Rows are points. To make a cloud, some directions were put in groups of two or more. Within a group, all points are equally far from the middle, so they leave a hole (a ring in 2 directions, a hollow ball in 3). The other directions are filled evenly. Then the cloud was stretched, turned, moved and blurred a little. Count the holes, and give their numbers of directions, smallest first.
In the rows, zero is written as 128.

Cloud (19 x 3):
[[143  95 125]
 [105 128 171]
 [ 97 140  74]
 [ 65  93 148]
 [127  84 117]
 [122 178 108]
 [ 55 140 135]
 [114 171 102]
 [109  71  92]
 [ 96  71 124]
 [137  99  90]
 [143 100 142]
 [ 73  76 137]
 [150 100 116]
 [ 88 157  94]
 [167 111 120]
 [ 64 123 152]
 [ 61  97 149]
 [ 66 154 120]]
Holes: 1 (2)

Cloud (50 x 6):
[[190 107  86 164 136  85]
 [117 127 177  85 184 120]
 [171 123 133 192 180 128]
 [202 115 182 158 123 114]
 [153 104  62 146 121 120]
 [172 135 173 100 135 138]
 [ 71 147 141 167 124  83]
 [120 113 143 174 126  48]
 [187 155 180 154 123 121]
 [190 121  96 135 139  66]
 [101 151 116 178 170 109]
 [109 125 131 164  82 114]
 [147 103 172 138 120  46]
 [134 122 142  83 190  94]
 [175 122 108 182 128  69]
 [130 130 124 183 167 155]
 [171 116 181 109 165 122]
 [ 96 174 138 160 114 115]
 [158 127 183 144 192 129]
 [ 86 114 153 143  99 145]
 [144 145 111  87 171  79]
 [104 100 142 137  86 134]
 [170  89 132 123  79 129]
 [151 104 174 188 109 104]
 [155  83 130 103 112 136]
 [113 154  67 115 132 140]
 [164  85 139 132 183  75]
 [ 76 184 140 137 144  93]
 [185 161  92 100 133  87]
 [195 133 133 143 116  62]
 [119 158 161 135 114 172]
 [130  65 147 143 125 122]
 [207 139 110 192 165 137]
 [198  73 135 158 115 138]
 [208 123  81 110 143 116]
 [187 112 148 137  96  79]
 [177 101 178 138 187 105]
 [165 144 165 115 133  53]
 [181 108 126 193 172 119]
 [159 194 115 148 151 112]
 [188 159 127 137 162  69]
 [148 114 129  82 162 123]
 [ 81 119 162  83 142 139]
 [146 143  81  86 144 103]
 [ 90 145 181 102 143 146]
 [141 109 186  85 161 107]
 [127  88 162 162  97  99]
 [123 131 113 104  75  99]
 [139 104 132  93  92 144]
 [ 52 120 169 133 110 103]]
Holes: 2 (2, 3)

Cloud (85 x 8):
[[116  59 143  87  93 134 134  92]
 [130 127 139 161  71 108  97  62]
 [131 165 142 132  24 157 128  82]
 [143 129 188 154  73 120 166  95]
 [ 91  98 115 118 135 125 124 172]
 [168 158 159  98 147 114 138 114]
 [118 114  89 154 177 137 139 158]
 [142 137 128  66  86 226 127  91]
 [163 105 115 126 131 120 100  59]
 [116 105  79 148 176 158  95 153]
 [ 97 115 148  94 136 201 114  76]
 [127  93 189 126  66 153 172 107]
 [107 116 185 101 145  90 125  73]
 [102 110 111 157 130 107  50 149]
 [141 144 152  70 131 146  73  94]
 [174 179 124 154 137 154 122 129]
 [100  91 154 168 148 114 104 106]
 [165 149 173 128 111  84 108  80]
 [154 185 137 125 135 208 163 137]
 [ 84 136 149  92 170 112 155 112]
 [101  98 117  66 159 101  82 104]
 [157 115 146  83  98 116 169  57]
 [ 77 135 134 177  75 134 114  83]
 [145  89 117  79 148 110 119  94]
 [153 116 140  92 210 107 143 110]
 [220 150  88 168 143 111 119 109]
 [140 163 147  88  95  94 142  88]
 [168 145 137  92 161 158 127 144]
 [175 165 126 115 109 183  93 119]
 [109 115  94 124 112  86  90  75]
 [ 99 173 153 153  86 168 121 112]
 [150  98 121 111 242 135 146 141]
 [ 94 108 121  61 123 119  88  76]
 [115  95 149 167 170 123  86 128]
 [174 166  60 117 207 143 116 110]
 [157  92 170 121 164 126 125 106]
 [178 120 109 175 131  94 150 165]
 [133  84  89 163 103 146 139 127]
 [180 139 177 111  97  75 130  73]
 [ 94  81 140 130  95 186 109  70]
 [166 164 159 115  87 132 146  92]
 [ 72 117 113  84 115 135 108 118]
 [103  83 154  95 106 127 147  74]
 [165 137 123 138 124 187  74  91]
 [109  78 162  80 148 139  92 114]
 [157 156 150 141 153 111 122  48]
 [ 85  94 148  94 171  74  97  85]
 [176 115 140  81 112  85 112  26]
 [126 108 139 186 123  87 109 143]
 [143 104 178 156  59 123 134  83]
 [123 159 122 133 134 190 137 166]
 [ 79 121 139 179 130 199 102 174]
 [ 72  96 115 178 140 152 114 141]
 [136 137 111 164 108 144  87 114]
 [128 123  87 114  95  86 106 101]
 [105 149 145 114  84 185  72 121]
 [156 114  74 156 110 186 170 131]
 [145 127  95 125 103 213  96 172]
 [115 151 141  99 141 156  78 152]
 [172 155  56 106 102 182  89 123]
 [148  80 154  87 157 165  79 156]
 [ 84 112 164 149 111 106  65  84]
 [208 122 165 125 118 109 139  69]
 [187  73 141 120 177 113 155 103]
 [129 142 174  92  97 100 180  55]
 [125 121 147 154  45 159  96  95]
 [133 193 115 172 130 208 136 124]
 [ 96 134 172 141 128  94  87  61]
 [ 77 138 145  90 143 110  79 153]
 [ 93 156  97  93 152  79  72 121]
 [129 130 164 104 168 164 147 147]
 [165 115  93 123 165 166 196 130]
 [128 114 158 163 175 162 100 140]
 [141 180 140 159 156  89  95 121]
 [114 113 159 124 156 171  57 123]
 [ 76 134 135  74 127 141  93 130]
 [ 97 153  88 130 129 117  35 117]
 [110 149  85 155 185 154 103 166]
 [ 95 134 143  70 110 149 114 106]
 [162 113  82 144  94 185  78  84]
 [128 117 104 168 100 127 131 148]
 [123 146 126  96  79 185 144 121]
 [ 80 151 136 103 178 103 132  58]
 [183 112 134 152 125 172 197  61]
 [176 120  71 129 118 151 109 156]]
Holes: 1 (3)

Cloud (100 x 9):
[[140 143 150 122  67 131 210  89 106]
 [123 152 140 138  54 166 128 138 181]
 [106  83 201 133 199 130 159 155 154]
 [113 189 141 154 148 111 146 174  91]
 [147 115  77 144 136 137 219 127 188]
 [116 134 143 140 156  76 102 174 157]
 [ 86  64 133 120 181 106 173  82 116]
 [ 98 135 158 128  71 129 208  90 158]
 [160 166 161  99 178 128 165 186  87]
 [150 118 180 139  86 152 159  91 139]
 [ 57 140 123 156 121 137 143 101  63]
 [126 123 135 122 137 178 104  75 123]
 [144 147 101  81 146 114 152 103  44]
 [127 176 155 182 152 186 116 138 142]
 [172  87  96 176 176 119 136 105  79]
 [ 91  95  72 132 124 132 206 141  95]
 [138  70 114 154 164 102 151 130  53]
 [177 140 108 189 144 141 179 178 163]
 [133 133  92 156 134 208 132 105 155]
 [130 135  61 115 149 152 140 144 107]
 [139 117 157 130  65 102 144 118 153]
 [157 138 194 130 113 109 198 157  99]
 [ 79  95 151 142 102 147 161 153 153]
 [109 114 146 202 159 152  98 103 150]
 [147  90  69 100 111 125 155 100 103]
 [137  84  86  87 116 149 172 113 109]
 [ 78  75  90 138 135 128 158  96  99]
 [128  99  97 139 122 182 102  91 169]
 [136 175 131 137  87 152  83 137 106]
 [101 139 132 124 141  71 196 119  51]
 [153 123 105 121 102 121 100 180 113]
 [ 39 134 112 149 114 133 168  99 128]
 [ 82 128 146 140 143 156  70 153 152]
 [139 121 135 118 115 191 122  84 157]
 [ 74 109 189 143 142 136 149 171  66]
 [146 161 201 162 154 166 128 136 162]
 [130 130 160 104 140 188 192  97 148]
 [146 148 183 194 169 182 108 139 112]
 [109 127 140 157  56 107 138 125 159]
 [105 151 171 224 134 121 138 158 109]
 [140 101 158 124 114  74 196 125  95]
 [ 98 106 159 162 167 151  77 150 123]
 [103  81 144 135 188 132 147  42 133]
 [160 107 136 130 103 103 118 172  78]
 [ 96 156 150  94 117 178 159 122 168]
 [ 86  87 180 134 159 128  93 132 154]
 [153  63  73 189 135 160 160 105 141]
 [166 127 149 137  77 117 146 152 178]
 [100 152 126 123  80 175 123 121  88]
 [101 105 141 180 189 150 177 161 168]
 [132 128 149 118 102 111 117  48  84]
 [136 145  81 105 130 143 132 181 151]
 [ 76  86 131 146 141 132 224  92 140]
 [166 115  82 117 107 121 125 105 115]
 [131 106 144  65  79  76 163  96 120]
 [111 146 127 105 128 193 159 106 152]
 [139  96 152 114 202  93 119 145 103]
 [ 74 167  96 150  78  92 180 126 115]
 [111 161 127 209 128 101 198 137  94]
 [171 114 114 131 197 154 196 111 130]
 [131 136 126 151  66 118 117 119  89]
 [ 78 112 164 141  92 118 186  92  58]
 [110 148 105 129 167 120 133 205 147]
 [124  93 170 211 145 160 137 146 163]
 [ 78 114 132 145  86 150 207 107 138]
 [163 121 103 141 132 106  91 108 140]
 [119 129  77 139 135 157 197 189 101]
 [ 99 178 130 118  59 131 154 153 161]
 [140  70 116 199 194 131 176 123  87]
 [109 112 113  67 166 147 135 122 145]
 [175 139  99 125 166 149 138 144 193]
 [ 58 155 128 171 104  94 167  96 147]
 [100 112 114  84 152 146 207 138 139]
 [103 121 169 172 149 119 148  59 114]
 [ 91 173 131 120  61 139 116 151 133]
 [115 104 151 118 189  92 179 170  95]
 [ 60 122  84 123 131 152 155 125 141]
 [ 79  95 149  60 172 119 166 122 129]
 [ 90  68 144 159 150 123 194  61 146]
 [142 124  95 168 161 202 162 104 165]
 [123  54 131 136 140 139 144 107  91]
 [112  66  84 150 106 153 170 107 142]
 [185  92 119 146 165 176 142 150 191]
 [132 167 163 130 126 111 190 198  99]
 [109 171 183  93 140  89 146 171 155]
 [ 97 126 142 105  53 141 148  91 149]
 [177  82 159 152 186 132 167 168 184]
 [134 173 100 159 106 127 213 153 121]
 [177 155 166 103 101 141 144 100 179]
 [182 104 138 106 169 123  77 150 133]
 [135 136 100 145 204 123 184 130  94]
 [135 117 139  99 169 102 107 174  60]
 [164 117 107 139  96 136 127 209 113]
 [109 131 114 110 181 174 162  86 117]
 [128 127 159 134 179 184 185 133 143]
 [ 89  67 115 170 128 135 180 117 144]
 [ 97 128 133  98 177 160 168 158 123]
 [152 138 168 176 152 183 131  98 126]
 [116  67 123 148 119 151 128 156 133]
 [129 159  99  98  82 119 161 150 113]]
Holes: 2 (2, 4)

Cloud (92 x 9):
[[240 158 126 192 128 144 158  96 101]
 [ 61 129 130 119 146 156 112 144 132]
 [118  85 165 128 132 157 118 111 183]
 [125 137 119 152  96 152 220 150 127]
 [ 67 150 126 154 101 133 115 162  90]
 [124  97  95 100 146 178 185 117 111]
 [ 92  76 208 146  86 187 183 105 122]
 [150 159 161 161 102 113 130  83  98]
 [163 191 147 187 138 145 159  75 120]
 [145 111  85 136 124 153 118 119 160]
 [107 122 164 166 108 122 163 143  14]
 [125 170  85 167 138 151 142 160  70]
 [ 41 151 131  79 142 140 135 140 112]
 [114 111 127 136 181 101 172 142 143]
 [138 177 133 178 103 174 164 104 102]
 [108 167 201 147 138 145 143 120 147]
 [ 66 154 160 154 130 109 135 141  49]
 [181 140 108 163 130 138 180 156 149]
 [108 129 164 154 119 158 122 152  16]
 [147  78 130 140 134  90 125 133 142]
 [122 117 128 158 105 174 132 119 164]
 [135 156 194 152 128 134 156 152 134]
 [163 152 144 209 176 139 106 153  77]
 [152 136 136 157 180  91 116  87 118]
 [154 150  75 165 166 172 106 106 149]
 [140 173 142 182  91 106  87  93 165]
 [124 184 169 163 154 111 126 107 154]
 [150 115 147 112 147 119 130 176 174]
 [154 147 128 145 165 138 145 139 139]
 [199  91 159 144 174 143 132 170  93]
 [188 140 148 165 178 115 133 114 126]
 [230 114  70 124 130 158 127 110  91]
 [ 93  91 184 122 118 130 101  97 218]
 [155 183 134 101 115 122  91 140  96]
 [ 67 142 187 103 155 141  75 169 140]
 [186 168 163 210 140 142 103  71 154]
 [182 109 137 185 112 124 150 154  94]
 [127 166 128 139  98 136  84 127 139]
 [150 144 207 155 174 127 137 106 167]
 [ 99 138 123 135 194 105 170 154 122]
 [ 73 131 104 123 112 172 130 122  36]
 [ 33 147 113 129 126 100 110 170 152]
 [131 143 119 194 150 162 215 158 129]
 [ 98  94 143 125 173 117 141 194 129]
 [ 37 154 167 154  79 163 163 140  78]
 [152 123 159 106 133  88 168 143  84]
 [ 98 120 126 153 130 130 165 142 176]
 [ 76 105 154 116 155 134 177 159  98]
 [174 159  55 185 177 127 135 163  69]
 [114 112 194 145 118 157 158  99 164]
 [124 158 111 180 139  60 169 162 186]
 [200 121 132 168 129 141 184 113 110]
 [162 158  91 176 137 124 164 169  74]
 [167 102 130 125 199 136 120 117 213]
 [ 43 131 172 145 131 137 132 167 110]
 [ 70 134 148 150  62 137 139  84  69]
 [121 105 132 135 108 140 180 180  90]
 [115 132 110 147  68 182 201  86 108]
 [112 105  80 110 128  82 115 167 119]
 [ 97 126 161 153 137  79 183 162 134]
 [132 145 141 168 139 114 121  74 199]
 [ 81 141 165 167 121 162 201 111 118]
 [131 138 206 168 167 105 143 122 118]
 [ 49 169 142  99 108 105 134 150 102]
 [151  94  86 178 178 156 181 167 104]
 [130 168 146 114  77 110 105  80 158]
 [161  84 116 122  97 147 102 103  86]
 [ 86 164  84 135 134 106 105 152 144]
 [138 111  98 146 126  98 144 171 129]
 [131 111 172  94 132 154  97 134  52]
 [ 95 171 199 133 105  74 160 125  80]
 [142 120 196  84 173 112 117 190 101]
 [ 72 170  93 144  88 115 135  79 113]
 [ 91 139 138 141 103  57 128 151 116]
 [179 164  65 152 145 133  81 172  97]
 [100  68 117 134 114 157  96 152 128]
 [ 89 149 122 125 102 126 140 110  60]
 [111  90 171 112 107 142 151 101  54]
 [127 135  60 173 137 162  91 156 134]
 [ 66 203 162 130 134 106 191 147  99]
 [116  98 110 144 130 180 145 157 150]
 [ 84 130  86  98 122 135 158 110 160]
 [ 83 131 129  96 167 149 150 107 138]
 [ 70 152  99  95 117  83 121 161  69]
 [ 50 166 157 166 112 182 171 118  88]
 [160 102 157 147  81 128 151 125 145]
 [139 147 139 203 110  95 108  85 116]
 [118 156 117 176 158 144  83  79 164]
 [145 132  81 130  88 169 145 106 142]
 [127 149 119 132 118  73 107 133 125]
 [109 133  94 128  72 174 143  95 130]
 [167 112  97 175  67 124 130  90 186]]
Holes: 0

Cloud (98 x 9):
[[141 141 213 127 153 109 113 100  85]
 [190 136  68 195 118  98  76 121  77]
 [171 187 143  96 102 113  88 150  97]
 [156 175 181 116  94 135 118 108 132]
 [186 178  82 194 108  82 157  96  99]
 [145 165 179 114 153 167 150 138  84]
 [ 80 156 160 137 118 126 109 110 105]
 [129 132  67 164 145 125  76 166 146]
 [151 209  89 191  89  69 150 130 102]
 [ 61 130 210  96 154 168 188 131 152]
 [131 122 153 116 158  94 112 122 161]
 [168 167  92 175 120  77 145 173  97]
 [109 174 123 119 142 106  70  95 159]
 [104 162  81 157  79 131 181 185 127]
 [ 96 153 106 130 146 131 136 136 100]
 [207 195 148 128 159  84 170 135  91]
 [ 55 104  73 168 145 185 196 162 179]
 [ 93 144 162 135 148 120  86  94  92]
 [120  97  78 175 144  79  71 137 106]
 [ 65 102  93 168 120 117 169 163 118]
 [ 55 164  82 178 105 140 186 164 186]
 [121 137 137 120 172 104  87 171 146]
 [129 165 100 150 103 111 159 119 102]
 [118 169  88 153  92 133 185 179 115]
 [114 168 219  87 115 120 177 116 155]
 [ 93 148 199  88 142 141 144 162 117]
 [119 178 192 148 121 109 155 119 162]
 [124 145 121 179 100 158 178 109 166]
 [126 190  52 161  74 139 159 132 151]
 [131 172 129 154 110 144 211 126 171]
 [ 49 120 191 104 151 164 141 177 161]
 [161 169 191  87 121 133 155 132 135]
 [ 99 174  66 142  93 133 148  82 160]
 [154 155 134 137 175  90 124 103 117]
 [ 83 123 147 144 121 163 158 165 164]
 [141 167 118 104 160 120 134 117 157]
 [137 159 128 201  82  85 153 110 161]
 [173 217 107 165  83  86 153 127  84]
 [ 81 134 127 170 121 172 144 195 165]
 [104 125  88 174 127 142 104 187 158]
 [ 90 165 122 134 182  91 168 154 126]
 [119 159 175 161 126 136 134 126  88]
 [146 176 111 198 140 155 164 106 140]
 [110 176 157 124 118 159 172 154 120]
 [155 156 131 196 106 103 159 138 145]
 [ 68 180 107 143 124 117 146  97 181]
 [115 101 157 160 157 171 104 146  80]
 [ 93 138 125 133 185 119  79 150  90]
 [120 140 121 183 143 107  94 109 104]
 [118 103 166 103 155 159 116 130 109]
 [111 125  76 159 104 162 176 123 139]
 [176 211 151 165 146 114 143 110  94]
 [107 188 129 194 109  81 195 127 147]
 [112 142  59 118 130 113 150 133 114]
 [209 189 110 186  86 101 155  89  76]
 [145 200 183 121 111 132 143 129  92]
 [ 64 151 162 153 138 142 111 109 101]
 [116 160  80 154 135 160 160 152 161]
 [ 94 108 118 176 131 132  76 119 161]
 [101 169  82 128 105 135 174 147 135]
 [ 94 124  91 168 139 117 101 177 157]
 [ 99 129 103 127 163 187 184 157 158]
 [183 145 112 169 127  93 137 116 142]
 [110 182 150 149 155  94 186  66 118]
 [ 88 113 141 143 162 102  88 122 100]
 [ 89 116 111 127 186 162 115 168 161]
 [119 150 109 158 118 142 204 187 170]
 [ 81 120 163  99 146 155 173 165 150]
 [100 136 155 152 125 145 176 132 173]
 [171 130 140 160 155  97 103 180 108]
 [120 142 137 134 188 134 200 118 100]
 [107 170  99 130 135 152 101 107 155]
 [203 204 167 137 127 126 108 122 130]
 [160 165 164 164  87 127 132 158  82]
 [ 62 107 176  95 160 162 122 125 135]
 [124 192 187 132 116 110 219  92 108]
 [147 178 135 133  84 105 209 126 116]
 [150 139 175 129 145 126 121 103  83]
 [136 218 140 137 129 104 179 106  92]
 [143 143  72 194  95 108 149 121 165]
 [112 136 191 129 112 159 126 112 148]
 [ 93 121  95 132 156 166 149 140 166]
 [121 113 170 132 143 103 109  92  94]
 [137 159  88 155  89 132 151 155 157]
 [198 161  92 153 148  72 148 100 119]
 [124 118 152 149  97 160 122 153 131]
 [126 162 215  99 143 115 121 123  90]
 [118 154  86 169 142  72 134  72 125]
 [ 66  99 126 139 142 188 129 171 143]
 [ 71 111 168 150 132 193 120 140 152]
 [129 147  64 142 159  69 115 136 109]
 [140 148 120 164 133  63  99  94 118]
 [128 127  82 159 166  98  47 132  95]
 [ 40 164  96 173 137 144 181 155 185]
 [101 127 123 116 185 108 150 116 101]
 [137 143  90 197  76  66 147  78 107]
 [116 133  42 193 111 123 124 124 166]
 [125 109 102 124 201 134  73 144 143]]
Holes: 1 (2)
